Each row of a before or after table is a point. One or more steps were done to the points. Then noise was added and the rows were shuffled. The steps act on columns, c1 being the first. What was done? A step turns or swaps two columns, mirrors them in a line or flattens them onto one, adds a multiple of one to another, or multiplies or shifts one. Angles are multiples of 10 degrees, from the lower column toward the higher: turns from -170 to 170, lines from 10 to 170 but not 90. Use the fewest steps. Two steps may share a column if one is a turn and the other turns, adds or multiplies; they go together, in the order done. Otherwise the lowest column goes first.

Before (10 x 3)
[[ 17  58 -13]
 [  0   9  -6]
 [-31  16  -5]
 [ -8  -8 -32]
 [ -8  12 -13]
 [ -3 -16  27]
 [ 23  34 -25]
 [-36  24  28]
 [ -9   4  12]
 [ 14  -3 -53]]
After (10 x 3)
[[ -8 -11 -13]
 [-40   9 -24]
 [ 17   2  26]
 [-61  -3 -13]
 [  0 -11  11]
 [-11 -41  28]
 [ 11  -6 -33]
 [ -3  13 -52]
 [ -9  -4  -7]
 [ -4 -34  -3]]
Steps: turn c1 and c2 by 110 degrees

Before (13 x 8)
[[-11  -9   8  11  21   7   8 -21]
 [-32  37   4 -11  16 -13  -8  10]
 [-18   9  -8   3  26  -7  12  16]
 [-43  19 -10  24  -5 -28  16  15]
 [-60  10   1 -11  -8 -12  23  -9]
 [-17 -12  27  -9 -50   1 -37 -11]
 [ 17 -19 -17 -18 -12  10  -9 -23]
 [  6 -17 -35   3  12  14  -9 -54]
 [-29  15  37 -25 -41  24 -48   9]
 [-12  -2  -7 -23  14   9  13  17]
 [-49  46  -9   7  19  17  38  32]
 [-16 -22 -14 -17  10  -6  13  -2]
 [-54  -6 -14  -4  14  -5  -2  38]]
After (13 x 8)
[[-10 -10 -23  12   1   6   7 -21]
 [-59   8   7 -12   3 -11  22  -9]
 [ 17 -18  16 -17 -12  10 -10 -22]
 [-43  19   8  25  -6 -29  16  15]
 [  6 -16   0   4 -37  16  -9 -53]
 [-53  -5  -9  -5 -18  -5  -3  38]
 [-17   9 -21   4 -15  -7  11  17]
 [-32  36 -17 -11  -1 -13  -8  10]
 [-14 -13  38  -9  42   0 -38 -10]
 [-49  47 -14   7 -14  17  38  32]
 [-11  -2 -11 -23 -11  10  13  15]
 [-31  15  25 -24  49  24 -47   9]
 [-16 -20  -6 -17 -16  -5  11  -2]]
Steps: turn c3 and c5 by 110 degrees

Before (12 x 11)
[[ 24  12 -45 -24 -20   1 -47 -23  33  54  15]
 [-18  39 -35  37 -59  36  15 -40 -22  14  19]
 [ 11 -38  31   1 -47  49  23  27  10  38 -27]
 [ 18   6  11  23  34  29  -1  -4 -51 -19  10]
 [-23   5 -11 -27  27  34 -47  30   7 -20  27]
 [-51 -34 -40  37  31 -15 -13  21   6 -12  17]
 [  1  26   2  28   6   4 -53 -30  34 -26 -37]
 [ 23 -28  47 -26 -10  -2  27 -25  14 -24  -6]
 [-39  37 -27 -27  24  -5 -12 -20 -14  10   9]
 [  2  45 -39 -12  27 -21 -19  26  14  20  33]
 [  1 -41 -18  38  36  60  28  -8  32  22  31]
 [  3 -47 -32  -4  20  58 -11  11  43 -40 -35]]
After (12 x 11)
[[ 19   6  11  -1  34  28  -1  -3  46 -20 -34]
 [ 22 -28  46  18  -9  -2  26 -25 -15 -25  20]
 [-51 -33 -40 -38  31 -16 -13  20   7 -11 -10]
 [  1 -41 -19 -57  37  61  29  -8  -4  22   8]
 [-18  39 -36 -29 -58  36  16 -39  28  13 -23]
 [-24   5 -11   5  27  34 -47  29  12 -21  36]
 [  1  45 -40 -13  27 -20 -19  26  11  20  34]
 [ 25  12 -45  -3 -19   1 -47 -23 -16  54  41]
 [-38  37 -27  22  24  -5 -12 -20  16  11  15]
 [  4 -47 -32   3  19  59 -11  12 -55 -40   4]
 [  1  26   2 -18   6   4 -53 -29 -50 -26 -23]
 [ 12 -38  31   9 -46  50  23  26 -25  37 -11]]
Steps: turn c9 and c11 by -140 degrees; turn c4 and c11 by -140 degrees

Before (14 x 18)
[[ 10  14  23   2   5  13  21   6  24  -3   4  17  -5   9   6  13   8  13]
 [-10  -8  -1   4 -39  17  14  10   3  12 -16  -3  -4   3  18  11  -4  14]
 [  0   2   4  26   0  16  15  -3  -8  -7   9   0  -2   8   2   1  12  22]
 [  5   4 -11   6  16  15  19   5  -2  -3   5  -8  58   9  -4  15  14  -3]
 [ -7 -11  -8  -1 -42  11  -8  -8   9  -5  -1   1   3   7   5  -3  14  -4]
 [-13   6  -9   4  19  17  10  -7  -5  -5  -7  22  13  13  -4  -2   2  -1]
 [ 10 -11  -1   7  17 -10  19  60 -11  10 -15  24  -6   1   4  -1   7   0]
 [  8 -10  13  -4  12  16  13  32  -5  -3   5  14  -8 -14   3  13  11  -1]
 [  8   8 -10  10  -1  -4 -13   1  -5  -8  -5  20  -2   7  10  15   1  -3]
 [  1  -7  11   9   8  -1   5  22  17  17  -2  -8  21   7  20   7  -6  -2]
 [  7  -7  -5   5 -18   5  -9  -7  -5  25 -14  -9  20   1  12   6  15   1]
 [  1  -3   0   0  18 -20  -9  -4  -3  -5 -16  12  18 -16  15   0  13  14]
 [ -4  11 -11  -1  14  -2   8  -4  19   6  21  20  -2  -4  -2  10   1   4]
 [  4  -8  11  15   7  -9  16  -2   0  -1 -10  21  -5 -24   8  -1   4   0]]
After (14 x 18)
[[-10  -9  -1   9 -38  11  13   9   9  12 -15  -2  -3   3  18  -3  -5  14]
 [  0   3   3  53   0  14  15  -3   4  -7   8   1  -2   8   1  -4  13  22]
 [  5   4 -13  12  14   9  21   5  -1  -3   6  -8  60  11  -4  -2  15  -4]
 [  7  -8  -6   9 -18   3  -8  -7  -6  26 -14  -9  19   1  13   0  14  -1]
 [ -1  -5   0   2  19 -18  -9  -5   6  -5 -17  11  19 -15  14   6  13  13]
 [  0  -7  12  17   7  -3   6  22  15  17  -2  -8  20   6  21   2  -6  -1]
 [-13   6 -11   8  18  16  10  -6  -5  -6  -7  22  13  13  -3  -5   3  -2]
 [  8 -11  -1  14  17  -8  20  60 -12  10 -15  24  -6   1   4   4   7   2]
 [  8   8  -9  19  -3  -7 -12   0  -7 -10  -5  21  -3   7  10   2   1  -3]
 [ -7 -11  -8  -2 -43  10  -9  -9   6  -4  -1   1   3   7   5  -4  15  -4]
 [  8 -10  12  -8  11  10  12  32  -6  -3   5  15  -7 -13   4  -1  10  -2]
 [  6  -9  12  29   8  -7  16  -1   1  -2 -10  21  -4 -24   9   1   3   0]
 [ -4  12 -11  -2  14  -6   9  -4  20   6  19  19  -3  -3  -3   1   1   2]
 [  9  13  24   4   7   7  20   5  31  -2   5  19  -4   9   5  -1   9  13]]
Steps: multiply c4 by 2; flatten c6 and c16 onto the line at 160 degrees; add 0.5 times c18 to c9

Before (11 x 32)
[[  0 -28 -24  30  -6 -12  -8  34   5 -19  -5  -6  15   4 -29  -5  -4  -4
    9  34 -28  -2  -9  39  28 -26   9   7 -12 -28 -38  17]
 [ 13  -8   2   9  -4 -11  20   2 -19  -2  -6 -12 -34  -3 -39   6   2  19
  -10   7 -37  -4  -4  38  20  -4  20 -37  22   7  -8  -3]
 [-28  12   0  27  24 -40   9 -23   7 -14 -26 -33  11  12   6  -7  -5 -19
   -3 -16  -8   2  55 -21  25 -15  -3  -5   8   3   6   1]
 [ 40 -11  -5   2 -14 -22 -19  -6 -16  -5  11   0  -5  26  -4   8  37   6
  -10   8  16  24  13   0   5 -27 -10  11   4 -11  12 -29]
 [ -5  41  -2 -21 -11  -8  20 -27   2  -2 -12 -13 -30  -1  -9  13 -14   8
   14  32  10   9 -50   2 -19  -6   6   0  25  -5   2  30]
 [ -1   0  -4 -24  -8 -28  -7 -18  -1  14  -2 -29  15   2   1   2 -20  -8
    8 -27  18  -7  -3   8 -23 -15  20   7  -4 -10 -10  15]
 [ 13  -5  20   0  -5   7  -1 -10  11  29   3  -5  18 -21 -13 -19 -32  -4
    6  -4 -10  11  19  19 -15  26  27 -23 -22  19  16  -9]
 [-34  -9  17  -8 -13   8  20  43 -10 -17  17   5 -16 -14 -38   0   8   2
   -8 -27   3  33  -7 -14 -13   7  26   7 -23  33  23   2]
 [  0  12 -36   1 -21   7  20   8 -15 -17 -38   0  22 -32 -16   0  -7  22
   -4 -10 -13 -14  18 -10 -13 -30  10  -3 -14  10  40   4]
 [ 10 -24 -25 -11 -18 -33   1 -15  10 -22  32   3 -20  21  -9  16  40  33
   25  22 -20  25   0  12   7 -37 -14  19 -21  14  26  21]
 [ 19 -14 -22  -8  27  24 -14   7 -14 -18  19 -14 -19   5 -28 -28  -2 -17
    7   1  -8 -14  -8  -8  43 -14 -19 -15 -28  37  12  45]]
After (11 x 32)
[[  2  -5 -36  -1 -20   7  21 -13 -14 -15 -38  -2  21 -33 -45   2  -6 -16
   -5 -23 -13 -14  16 -11 -12 -30  12  -3 -16  10   9   3]
 [ 40   7  -6   1 -14 -23 -20  11 -17  -5  12  -1  -6  25 -14   8  35  -5
   -9  17  16  23  11  -2   5 -28 -10  12   4 -10   3 -28]
 [  0 -11  -5 -23  -9 -29  -7  17  -1  13  -6 -28  16   3  10   3 -19   9
    8 -13  21  -6  -3   7 -22 -14  21   7  -5  -9  -3  15]
 [ 15   7   2  10  -5 -12  21   6 -20  -2  -4 -11 -35  -2 -24   7   3  30
  -11  10 -38  -5  -3  37  20  -4  20 -35  23   6  20  -5]
 [ 11  -2  17   0  -5   6   0  12  12  31   5  -7  20 -21 -20 -20 -31   1
    7   9 -10   9  19  17 -14  25  26 -24 -23  19 -11  -9]
 [ -4 -51  -2 -21 -12  -7  20   3   3  -4 -11 -15 -29  -2 -10  12 -15   4
   13  34  11   9 -49   3 -19  -6   7  -2  25  -3   9  35]
 [-30 -23   0  28  22 -39   8  14   7 -13 -25 -33  10  14   6 -10  -3  -3
   -2  -3  -9   2  54 -20  23 -16  -2  -5   7   3 -20   2]
 [  9  13 -26 -10 -17 -33   0  25  10 -20  31   3 -21  23 -33  18  41 -13
   28  50 -20  25   0  14   6 -36 -14  20 -22  15  24  21]
 [-32  29  19 -10 -12   8  20 -32 -11 -15  17   5 -17 -12 -41  -2   7  15
   -9 -59   1  34  -7 -13 -15   7  25   7 -24  33  -7   2]
 [ 18  16 -22  -7  25  25 -12   0 -13 -18  20 -16 -18   6 -21 -28   0  16
    6   2  -6 -14  -7  -7  43 -15 -18 -15 -30  36 -21  46]
 [ -1  39 -25  28  -5 -11 -11 -14   4 -19  -6  -8  16   4   8  -6  -4  46
    7  19 -27  -1 -10  39  26 -28   8   5 -10 -27  11  18]]
Steps: turn c2 and c8 by -150 degrees; add 1 times c8 to c20; turn c18 and c31 by 110 degrees; turn c15 and c18 by -50 degrees

Before (14 x 64)
[[ -8  -6 -20   2  -4   0   8 -13  -3  13  10 -10 -10   6   7  12  -3 -22
    5  -2  -3  -9   4   1  14  -1  -5   6   0   4   1 -20  21  -2 -25  -8
   -4   5  -1   9  -9   6   7   7  13  -2  -1   0  -5  -1 -14  -1   1   0
    6  -2  -8   8  13  -3   8   6  -2   3]
 [ -6  -5   7  -9  21 -13  13  -6  -4  -3   4 -15 -13 -10  -4 -17  -7   1
   -4  -4  -4  -1   0   4   0  12   4  18  -7   2   7  -8  23   5  -1   7
   10  -5   1  -2  -8   7  -6  -8  -8  -2  -2 -13   3   4  -3   0   0   0
    7  -1  -6  -1   9  -2   7  -3   2  -1]
 [ -8 -10   7  -3  14   1   2  -3  -3  -5  10  11  -4  -1   2   7   3  -3
    4 -14  60   7   6   1  -6  -1   4   1   3   7   6   4   5  -3   4  11
   -1   0   8  -1   1  -6  -2 -13  -2   6  -1  -8   5   2  -6 -21   1   2
  -16  -4   4   7  -6  24   1   3   6  -5]
 [  2   0   9   3  -3  -2  -5   2  -1   1  -9  11 -10   4  -2   6   3  -6
    1   4  -3   7   4 -10  -7   0  -1   4   3  -4  -8  -2  -2  39   8  14
    8   7  -2   4  -3   3  -4  -2  -6  14   2  -1   1   6  -2  -1   5  -2
    4  12  -1   9 -10  -5 -30   9   3  -5]
 [-14  -9   8   4  -2   7  -3   1 -14   6   3  11  -7  -2   0 -13   5 -27
    0   3   1  -4   3  -9  -6  -4  -5   3  -6  -1   8   4  -2  -3   8  -6
   -4 -13   7   9   2   8  -2   9  -5  22   1 -12   9   4 -27   4   1  -8
   -5   2  -1   4   2  10  -1  12  -9   1]
 [  1  10   8 -22  -1   2   0   3  -3   2   1  12 -13   3   6  -7  -9   0
  -11  -7  -3  -9   5   4  -2  18   1   6 -16  -7   8   2  10   8  -7  15
   -4   0 -26  12   0  -5  17   2  -8  16  -5 -10   7   3 -18   4   1   4
    0  -1  -5  -4   1   4  -8  -2   4  -2]
 [ -2  -7   0   5  -5   8   0   0 -10   0  -3  10  13  -8   4  10 -19  -1
    1  -7   3   4   1   4  -4  -3  -2  10   4   3   4  -2  -3  -8 -15  -9
    8   8  -3  10  12   3  -1   9  -8   3  -1  -1   7  -2   1   0   8  -5
    6  10  -2  -4 -11  -4   2   6   3  -3]
 [ -7  -1   2   3  -7   6  -3  -2 -10   0   0   9  -3 -20   6   2   4  -1
    5  -2  -2  -4   1   2   3  15   2   3  -4   6   9 -18   4  16   6   2
   10   1   5  -7  -9  -4   2   3   3   2  11  -9 -11  -2 -16   4   3  -5
    5  -4  -3 -15  -5  -5   8  34   8  -1]
 [-10  -3   6   4  -7   6  -4   5  -7   3 -26   9   0   5 -17  13 -11  -3
    4 -14  13   7 -15   0  -2  12   3   7   2   0   5   4  -3  -7   1  15
   -3   8  -3   9  -4   8   0   0  -4   1   0 -13  -2   5  -2   3  13   1
    6   6   1  11  -8  -2   5  -2  -7  -3]
 [ -9  -4   4  -4  -9   4   3  -4  -9  -8   9  11  -6   3   6  14  -1  -3
    3   2   3  -5   0   1   7   1  -5   8  -3   0   7   0  -6  -9   8  11
   32   9  -2  11  -4   2  -6  10   4   1   4   3   5  -4  -4  -3   1   3
    5   4 -12  10  13   5   8   3  -2  -3]
 [  0  -9   7  -5  -7   9  -5 -31  -2  -5   7 -11 -11   6  -5   7  -3   0
    5   0  -4 -12   7   2  -4   3   4  11   3  -6   2   0  -1   3  10  -6
    5   8   2  -3  -6   6   1   8  -3  -3  -1  -3   8  -7  -3  -3   7  -8
  -11   2   1   2 -10  -6 -10  -3  -1   2]
 [ -8 -10   7  -9  -9   8   3   2  -6  46   8   9  -8   2   6   2   4  -8
   -4  -7   0   7   4  -1  -5   3  -4   8   3   3 -14 -16   3   8  11 -13
   -1  10  -2  13  -9   9  -2  10   0  -2  -2  -6  -3   7  -2   2   0  -2
  -15   4   0 -22 -10  10   2  -4  -1   3]
 [ -4  -1   5   1  15   6   0   4   0   9   5  -3  -4  -3   5   5   5  -3
   -1 -10  -3   6 -15   2   4   3   2   4  -7  -5 -17   4  -5  -8   8  -1
   -5   1   4   1  -3  -5   4  -6  -7   6  17 -12   6   2  -1 -12   3  -3
    5  -4  -3  11  -1  -6   9   2 -13   1]
 [-14  -5   8   4   0   1   8   1  -5  -1   1   4  -9   5   1  10  -6 -12
    6  -4  -4   5 -15   2  -4   0 -10   8 -10   5   8   2   0  -9   7  11
    0 -10   1  -2 -11   9   1 -43   1  11  -1  10   3   6   1   3   0   0
    4   0   0  12  -5  -4   6  -4   4  -5]]
After (14 x 64)
[[ -7  -1  18   3  -7   6  -3  -2 -10  -1   0   8  -4   7   7   2   3  -1
    5  -1  -1  -5  -4   2   2  15   2   3  -5   7  10 -18   5  15  -2   1
    9   2   5  -7  -9  -5   2   3   2   1  10  -9 -11  -2 -17   4   3  -6
    6  -3  -3 -15  -7  -5   7  34   7  -1]
 [  2   1  -5   3  -3  -2  -5   2  -2   1  -9  11  -9   0  -3   6   2  -6
    1   5  -3   8   2 -10  -7   0  -2   4   3  -4  -8  -1  -2  39  -6  14
    8   7  -3   3  -5   3  -5  -2  -5  14   1   0   1   6  -2   0   5  -2
    4  11   0   9 -13  -4 -30   9   4  -5]
 [ -9  -3  -3  -4  -9   4   2  -5 -10  -8  10  11  -7   1   7  14   0  -2
    3   2   2  -5  -3   0   7   1  -5   8  -3   1   7  -1  -6  -9   2  10
   31   9  -2  10  -3   2  -6   8   4  -1   4   3   5  -4  -4  -4   0   4
    7   4 -13  11   4   5   8   3  -2  -3]
 [ -9 -10   0  -3  14   1   1  -2  -4  -5  10  11  -4   3   1   7   2  -2
    3 -14  60   7   5   1  -6  -1   5   1   3   7   6   4   5  -3  -2  11
   -1   0   8  -1  -2  -7  -2 -13  -3   6  -2  -7   5   2  -7 -21   2   2
  -16  -3   5   6  -8  24   1   4   6  -6]
 [-14  -4  -5   4   0   1   7   0  -4  -1   0   4  -9   2   1  10  -6 -12
    5  -4  -5   4 -19   2  -4   0 -10   8 -10   7   9   3  -1  -9 -10  11
    1  -9   1  -3   2   9   1 -43   1  11  -2   9   2   5   2   3   0   1
    4  -1   1  12  -9  -4   6  -4   5  -4]
 [-14  -9   1   4  -2   6  -2   1 -14   6   3  11  -7   4   1 -13   6 -27
    1   3   1  -4   4  -9  -5  -3  -5   5  -6   0   8   4  -2  -3   3  -7
   -4 -13   7   8  -1   8  -2   9  -6  21   1 -11   8   5 -28   5   0  -8
   -6   2   0   4  -3  10  -1  11  -9   1]
 [ -9 -10  -2  -9 -10   8   3   2  -6  46   8   8  -8   2   6   2   4  -9
   -4  -8   0   7  -3  -1  -4   2  -5   8   3   2 -15 -17   2   7 -10 -14
   -1  11  -3  13 -10   8  -2  11   1  -2  -1  -6  -3   7  -2   3   0  -2
  -16   5   1 -22 -15  10   2  -4  -2   3]
 [ -7  -5  -3   2  -4   1   8 -13  -3  13  10 -10 -11 -10   6  12  -2 -21
    4  -2  -2 -10  -4   2  14  -1  -4   5   0   3   0 -21  22  -1 -20  -7
   -5   5  -1   9  -9   6   7   7  12  -1  -1   0  -6  -2 -14  -1   1   1
    6  -3  -8   9  26  -3   8   7  -2   4]
 [ -5  -1   2   1  15   7   1   4   0  10   6  -2  -3   4   5   6   6  -2
   -1  -9  -4   6 -14   1   4   3   2   4  -7  -5 -16   5  -4  -8   0  -2
   -5   1   4   2   8  -6   5  -5  -6   6  17 -12   5   2  -1 -12   2  -3
    5  -3  -2  11  -6  -8  11   2 -13   1]
 [-10  -5  -6   5  -7   6  -4   5  -7   2 -25   8  -1   0 -17  14 -11  -4
    4 -14  13   7 -15   0  -1  12   3   6   2   0   4   5  -4  -7 -15  15
   -3   8  -2  10   6   8  -1   1  -4   2  -1 -13  -1   5  -1   3  13   0
    6   6   0  11  -8  -1   5  -2  -7  -4]
 [  1  10  -5 -22  -1   2   0   4  -2   2   2  12 -13   2   5  -7  -9   0
  -10  -8  -3  -8   4   3  -2  18   1   7 -15  -8   8   2   9   9 -13  14
   -5   1 -26  12  -3  -5  16   3  -9  16  -4 -11   7   3 -18   4   1   4
    0  -2  -5  -4   6   3  -8  -3   5  -3]
 [  0  -9  -7  -4  -7   9  -6 -33  -3  -5   6 -11 -10   0  -5   7  -2   0
    4   0  -3 -12   0   1  -4   3   5  11   3  -6   3  -2  -1   2 -15  -6
    6   8   1  -3  -9   5   2   9  -4  -3  -1  -3   9  -6  -4  -3   7  -8
  -12   2   1   2 -13  -7 -10  -3   0   2]
 [ -1  -6   8   5  -5   9   1  -1 -10   0  -4  10  12   2   3  11 -20  -1
    1  -7   4   4   9   4  -3  -3  -1  10   4   3   4  -2  -3  -9 -33  -9
    9   8  -2  11   9   4  -1   8  -7   3  -2   1   7  -2   1   0   7  -4
    6   9  -3  -4   1  -5   3   6   3  -3]
 [ -7  -5   9 -10  21 -13  14  -6  -4  -3   4 -13 -13   5  -4 -17  -7   2
   -3  -4  -5  -1  -7   5   1  12   4  18  -8   1   8  -8  23   5 -23   7
   10  -4   0  -3  -7   7  -6  -8  -7  -3  -3 -13   2   4  -4   0   0   0
    7  -1  -7   1   8  -2   6  -3   2  -1]]
Steps: multiply c3 by 0.4; turn c3 and c14 by 110 degrees; turn c23 and c41 by -40 degrees; turn c35 and c59 by -40 degrees; add -1.5 times c28 to c35
